Each point is reached from the start by the listed moves, each made once or not at all, plus a little noise. Say if it took an odd or an even number of moves. Then give how often each move was made.

Moves:
(1): [ 49  -7 -16]
(2): [-29  56 -32]
Start: [ 8 -7 -7]
Points:
[ 59 -13 -25] => odd (1, 0)
[ 30  43 -54] => even (1, 1)

Moves:
(1): [37 -8 -2 -4 11 15  2 -1 24 20]
(2): [  5  20 -10  -3   4  -7  -9  12   8   4]
(3): [ 6 11 21  7 -9  5 -8 -3  0  9]
(4): [  4   6 -18  36  -4   1 -10  -1   4   5]
(5): [-10  -2   3   9  29 -10   0   2  -7   9]
(6): [-6  5 -6  6 13 30 -9 -2  2 -6]
(7): [  6  20  -6  -1  -3   4  41 -14  -4   8]
(8): [-7 -3  3  4  1 15 14 24 -2  7]
(9): [-13  -1   4  -1   3  -2   6   0  25  -1]
Start: [  3  -6  -5   0   4 -16  13  14  -4  -5]
Points:
[ 34   6 -15   6  27  47  60  25  15  24] => even (1, 0, 0, 0, 0, 1, 1, 1, 0)
[ 17  -3 -10   6  52  -7  25  56  41  33] => odd (1, 1, 0, 0, 1, 0, 0, 1, 1)
[ 20 -16   1   1  19  12  34  36  46  22] => odd (1, 0, 0, 0, 0, 0, 0, 1, 1)

Moves:
(1): [ 15  12   9   0  -5   4 -11   3   4   2   9   2  -2   4  -6  -8  -1   2
   2   2   1   2   4]
(2): [-10  27  -2   6  -9   8   1   3  -9   5   7   6 -10   8  -9 -12   2  -9
  11   9   7   6   4]
(3): [-11   0   9   9   3   8 -10  -7   8   2   3   2  -1  -4  -1  -4   3   3
  -5   5   4  -3   7]
(4): [ 6 -3  6 12  3 -1  7 -1 -5 -2 -7  0  5  4  8 -4  8  4  4 -4 -2  5  3]
(5): [  3   8   1  -2  14  -1  -8  -8 -10  -1   3   4   5  -2   3   7  10   1
   2   6  -3  -5   5]
(6): [ -6  -5  -3  -6   1  23   1  -1  -5 -13  -9 -10  -2   5   0   4  -9   1
 -10   7   3   6  -6]
(7): [ -4   5  -6 -17   6  -2  22  22   1   1   0 -14  -8  -2   9 -11  18  15
 -12  14   9   6   8]
(8): [ -6   3  -3   2   6  12  -3  21   7   7   0 -15   3  -2   0   6  -8  16
   9   0 -11  -6   4]
(9): [  5   1  -2  17  10   0   6  -1  19  -5   4  -6  -4  -1   0   9   1 -11
  -5  -3  10   6  -2]
(10): [ 14  -8  -4   4  -1   6  -8  13  -3  26  15   3 -16  -3   6  -5  11  -9
   2  -7  -8   8  -1]
(11): [ 1 -2 -6  4 -3  6  0 -1 -4  0 16 -7  0 -8 -7  0  5 -2  5 -1  6 -3  7]
(12): [-6 -2 -2 -4  0  3  2 11 -2 -1 -4 19  0  3  7 -5 -2 -8  1  0  8  0  6]
(13): [  6   4   0 -13   0   2   8  -2  -3  18 -12  -7  18  15   0 -10   3 -10
 -10  -3  -5 -22 -10]
(14): [  2 -13   5   0  -2   3   6   2  -5   0  10 -11 -10  19  -1  -2  -4  -3
   7   9   2  -8 -10]
(15): [ -7   8   2  -2 -11   1   0   0  -2  -7   6   0 -10  -3  31   1   0  -6
   0   1 -10  -6  10]
(16): [  4   3   8   5 -15   6   4  -7  -4   8  -9   8  -6   2  -9  17 -14  -2
  -2  -6  10  -5  14]
(17): [  2   4  -4  -1 -10   1   1  10   7  -2  -3  10   5   5   0  -1  22   2
  -4   9 -10   2  -2]
(18): [-5  1 -7  0 -4  6 -5 -6  7  2  7  4  8  8  7  6 -8 10  1 -2  4  8  0]
(19): [  9   2   9   0  -5  -3   3  -3   8   5  -7 -10   8 -13  -5  -5  14   2
  27   5  13   8  -9]
(20): [  5 -10   0  14  -6  -7 -12   2   7   7   1   9   9  -1   4  -9 -14  -3
  -7  23   2   3  -3]
Start: [  9  -3   0   4   2  -5  -9 -18   6  -3  -1   2   8  -6  -5   3  -9 -18
  12 -12  -6  17 -17]
Points:
[ 15   3 -20  20   7  17 -22 -13  11  11  44  19 -10 -14  42  17   8 -42
  17 -18   1  26   9] => odd (0, 0, 0, 0, 1, 0, 0, 0, 1, 1, 1, 1, 0, 0, 1, 0, 0, 1, 0, 0)
[ 17  33  14  12  -7  41  -3 -12  15  11  31 -39   0  10  14 -36  21 -37
  15  60  32   8 -11] => odd (1, 1, 1, 0, 1, 1, 1, 0, 1, 0, 1, 0, 1, 1, 1, 0, 0, 0, 1, 1)
[-11  20   3  -8  21  20   3   2   8  17  -2 -23  28   8  54  -5  17  15
   1   6 -21  -6  12] => even (0, 0, 1, 1, 1, 0, 1, 1, 0, 0, 0, 0, 1, 0, 1, 0, 0, 1, 0, 0)
